Each point is reached from the start by the listed moves, each made once or not at all, plus a little noise. Is the number of moves made odd or even? Then give how often each move was made.

Moves:
(1): [43  8 36]
(2): [ 10  53 -16]
Start: [  5 -15 -18]
Points:
[48 -7 18] -> odd (1, 0)
[ 15  37 -33] -> odd (0, 1)
[59 44  0] -> even (1, 1)

Moves:
(1): [25  6  7 -4 -4 13 -7 -3 -5 -4  6]
(2): [-4 21  6  6  0 -3 -4 -3  5 -1 -9]
(3): [ -4  -2  26 -13  -2   0   1 -12   4   4   1]
(4): [ 1 -8 10 27  5 -2 11  2  2  6  0]
(5): [ 4  2  3 -3 30 -1  2 -5  2 -6 -3]
(6): [-13 -10   2   3   1  28   1  10  -4  -3 -18]
(7): [ 7  6 -4 -8  1 -3 22 -4 -6  5 -1]
(8): [ 2  1  7 -1 -1  0  0 24  4 -5 -8]
(9): [ 4 -4 -2  2  0  5  4 -4 24 -3 -2]
Start: [-20   1  16 -11  14  -5   4  14   9 -15   1]
Points:
[-16  -4  29  13  45  -9  16  13   8 -16   0] -> even (0, 0, 0, 1, 1, 0, 0, 0, 0)
[ -4  21  55 -25   9  35  21  23  32 -20 -34] -> odd (1, 1, 1, 0, 0, 1, 1, 1, 1)
[-20  13  60   4  50 -13  13  -2  22 -10 -13] -> even (0, 1, 1, 1, 1, 0, 0, 0, 0)
[-13   7  11 -21  17  -7  24  11   2  -8   2] -> odd (0, 0, 0, 0, 0, 0, 1, 0, 0)
[  5  14  29 -18  10   7  -5  33   9 -23   0] -> even (1, 0, 0, 0, 0, 0, 0, 1, 0)

Moves:
(1): [21  4 -3  4  0 -4  2  1  6  1 -4  0  5  0  2 -2  5  4 -1  5  0  1 -3  0
  6  1  0]
(2): [-5 23  0  4 -5  0 -4 -5 -2  1 -4  4  3  5 -4 -3 -4  3  3  6 -4 -1 -4 -1
  4  1 -1]
(3): [ 0 -4 26  1  7 -4  0  3  2  6 -3  5 -4  3 -5 -2 -2  5  2 -2 -1  6 -6  0
  0  0  0]
(4): [ 1 -2  1 27 -1 -3 -1  0  7 -6 -1  1  0 -4 -3 -6 -1  1  2  2 -1 -5  2  1
  3 -2  3]
(5): [-2 -1 -4  1 16  1  0  1 -1 -3 -1  7  4 -1  0  0 -3  4  1 -1  3 -4 -3  1
 -2 -3 -1]
(6): [ 2  1  3  4  3 26 -2  1 -1  2 -3 -3  6  1 -2  3  7 -5  4 -3 -1  3 -1 -6
 -2  1  4]
(7): [-1  4 -9  2  4  3 23 -3  2  1  2  3 -2 -2 -4  3 -4 -4 -1  1  2  3 -1  1
  6  2  3]
(8): [-1  3  0  0 -4 -1 -1 17  0 -1  2  1 -2  1  2  5  0  1 -1 -3  1  1  2  5
  6 -3  0]
(9): [-6  4 -2 -5 -1  0 -2  0 21 -2  3  0 -3  0 -3  5 -1  4  3 -2 -2  1  1 -7
  0  1  4]
(10): [-2  0 -1  4  2 -4 -3  7  2 17 -1 -1  1 -2  1  4  5  2  0  0 -5  1  0  0
 -1  2  0]
(11): [ 4  1  4  0  3  0 -2  2  1 -2 17 -2  4 -3  2 -1  1 -3 -2  1  2  1 -2 -3
 -2 -1  1]
(12): [ 0  1  3 -1 -8  5 -4 -4 -2  2  2 15 -2 -1 -1  2 -1  2 -2  0 -2 -5 -3 -4
 -1 -2  6]
(13): [-8 -3  2  2 -3 -5  3  5  2 -1 -4  5 27  0  2  0  2 -7  2 -3  4  6 -3 -7
 -3 -4 -2]
(14): [  2  -5  -4   5  -2   0   3   2  -1   3   4   2  -4  25  -6  -2   0  -3
 -10  -4   0   2   1  -4   2  -2  -4]
(15): [-4  3  3  0  0  2  2 -2  0 -3  2  2 -2  4 17  2  1  0  1  1 -6  2 -3 -4
 -7  0  0]
(16): [ 1  1  2  1  2  1 -1 -4 -1  1 -1  0  1  4  0 17  0  1  2  0  3  1 -5  6
  1 -6  2]
(17): [-6  4 -1 -1  1 -4  3 -4  2 -6  0  2 -6  0 -2 -2 22 -4 -1  6  2 -2  1  0
 -2 -1 -5]
(18): [ -1  -5  -2  -2  -4   3   5   2  -8  -1   4  -6   3  -2   0   0  -1  20
   4   0   2  -1  -5 -10   9  -2   2]
(19): [ 2 -6 -2  1  4  5 -2  1  4  4  5  3 -1  5 -1 -4  3 -2 27  4  1  3  4 -2
  5  2  2]
(20): [-1 -4  1  2  1  3 -3  1  0  2  0  0  5  6  2  0 -3 -1 -4 23 -2  2 -4  3
  5  2  3]
(21): [ 3  0  1  3  1 -1 -2 -2 -2  2 -4  0 -3  6  7 -1 -5  2 -4  4 32  5  3 -1
 -8  4  2]
(22): [-3  3 -6  0  4 -3 -1 -2  0 -1 -3  1 -1  0 -2 -1  2  4 -2  0 -1 21 -2  3
 -2  3  1]
(23): [-1  2  7  4  5 -3 -1 -5 -2  1 -1  2  5 -1  3  1 -1  4 -3  4 -2 -2 24  2
  4 -4  2]
(24): [ 0 -2 -2 -1 -5  5  2 -3  4  2  6  1  7  1  3 -4  3  7 -1 -2 -2 -3 -4 14
 -4  2 -1]
Start: [-12  -5  21  11  -5  -7   4  -9  -3   0  -7   9  -8  -4 -24   4  -5  -7
 -10   9  -2  14  -4  -1  -3  -6  18]
Points:
[ -4  16  -2  31  14  32  20 -12  20  24  17  18  20  36 -15  18   2  20
  14  37 -11  44 -33 -12  15  -1  33] -> even (1, 1, 0, 0, 1, 1, 1, 0, 1, 1, 1, 0, 0, 1, 1, 1, 0, 1, 1, 1, 0, 1, 0, 1)
[-32  -9  42  44  11  25  21  13  30  15  21  40  29   3 -16  22  19  14
  25  31  -2  22 -34 -13   8 -18  34] -> even (0, 0, 1, 1, 1, 1, 1, 1, 1, 1, 1, 1, 1, 0, 1, 1, 1, 1, 1, 1, 0, 0, 0, 1)
[-30  25   8  48 -19 -10  20  -7  28  -6  15  41  14  27 -33  12   8  -4
 -21  15  29  37 -20   1  -2 -13  27] -> even (0, 1, 0, 1, 0, 0, 1, 1, 1, 0, 1, 1, 1, 1, 0, 1, 1, 0, 0, 0, 1, 1, 0, 1)
[-30  21  45  42   0 -21   0 -19  22  11  11  18   0  -1 -34  12  15  37
  -6  21 -11  29  -2   2   8 -12  26] -> even (0, 1, 1, 1, 0, 0, 0, 0, 1, 1, 1, 0, 0, 0, 0, 1, 1, 1, 0, 0, 0, 1, 1, 1)
[ -8   1  43  23  11  12  20  15  -3  27   1  12  -7  -1 -23  15  -5  -8
 -15   7  31  33 -11  -6  -7  -1  27] -> odd (0, 0, 1, 0, 0, 1, 1, 1, 0, 1, 1, 0, 0, 0, 0, 0, 0, 0, 0, 0, 1, 0, 0, 0)
[-26  -3  28  17   3  -3  26 -16  10  -2  11  14  27   9   4  26 -18   8
 -14  36  32  31   1 -20   3 -14  36] -> even (0, 0, 0, 0, 0, 0, 1, 0, 1, 0, 1, 0, 1, 0, 1, 1, 0, 1, 0, 1, 1, 0, 1, 0)
[  5  -4  19  60  -4  14  22 -16  13   7  11  33  41  16 -25  -5   2  -7
 -26  31  -7  34   1  -3   7 -11  36] -> even (1, 0, 0, 1, 0, 1, 1, 0, 0, 0, 1, 1, 1, 1, 0, 0, 0, 0, 0, 1, 0, 1, 1, 1)
[-16 -16  -2  17  -2  36  25  -9  18  10  10  11   3  29 -38   2   0  12
  11  26  -6  47 -15 -10  12   2  31] -> odd (0, 0, 0, 0, 0, 1, 1, 0, 1, 0, 0, 0, 0, 1, 0, 0, 0, 1, 1, 1, 0, 1, 0, 1)
[-15  -1  39  36  18  -2  24 -10  32  -4  16  25  -1  -5 -34  16 -12   6
  -5   8   3  13 -22  11   0 -14  27] -> even (0, 0, 1, 1, 1, 0, 1, 0, 1, 0, 1, 0, 0, 0, 0, 1, 0, 0, 0, 0, 0, 0, 0, 1)
[-20  18  41  45   4 -11  -1 -12  39  15  -9  52  26   7 -15  10  20  13
  29  24 -10  14 -31  -2  -7 -16  21] -> even (1, 1, 1, 1, 1, 0, 0, 0, 1, 1, 0, 1, 1, 0, 1, 1, 1, 0, 1, 0, 0, 0, 0, 1)
[  9  -9  14  59   2  18  31 -11  11   4 -13  22  21  35  -9  15   2 -19
  13  15  34  32 -10 -19   0  -9  28] -> even (1, 0, 0, 1, 0, 1, 1, 0, 0, 0, 0, 0, 1, 1, 1, 1, 0, 0, 1, 0, 1, 0, 0, 0)
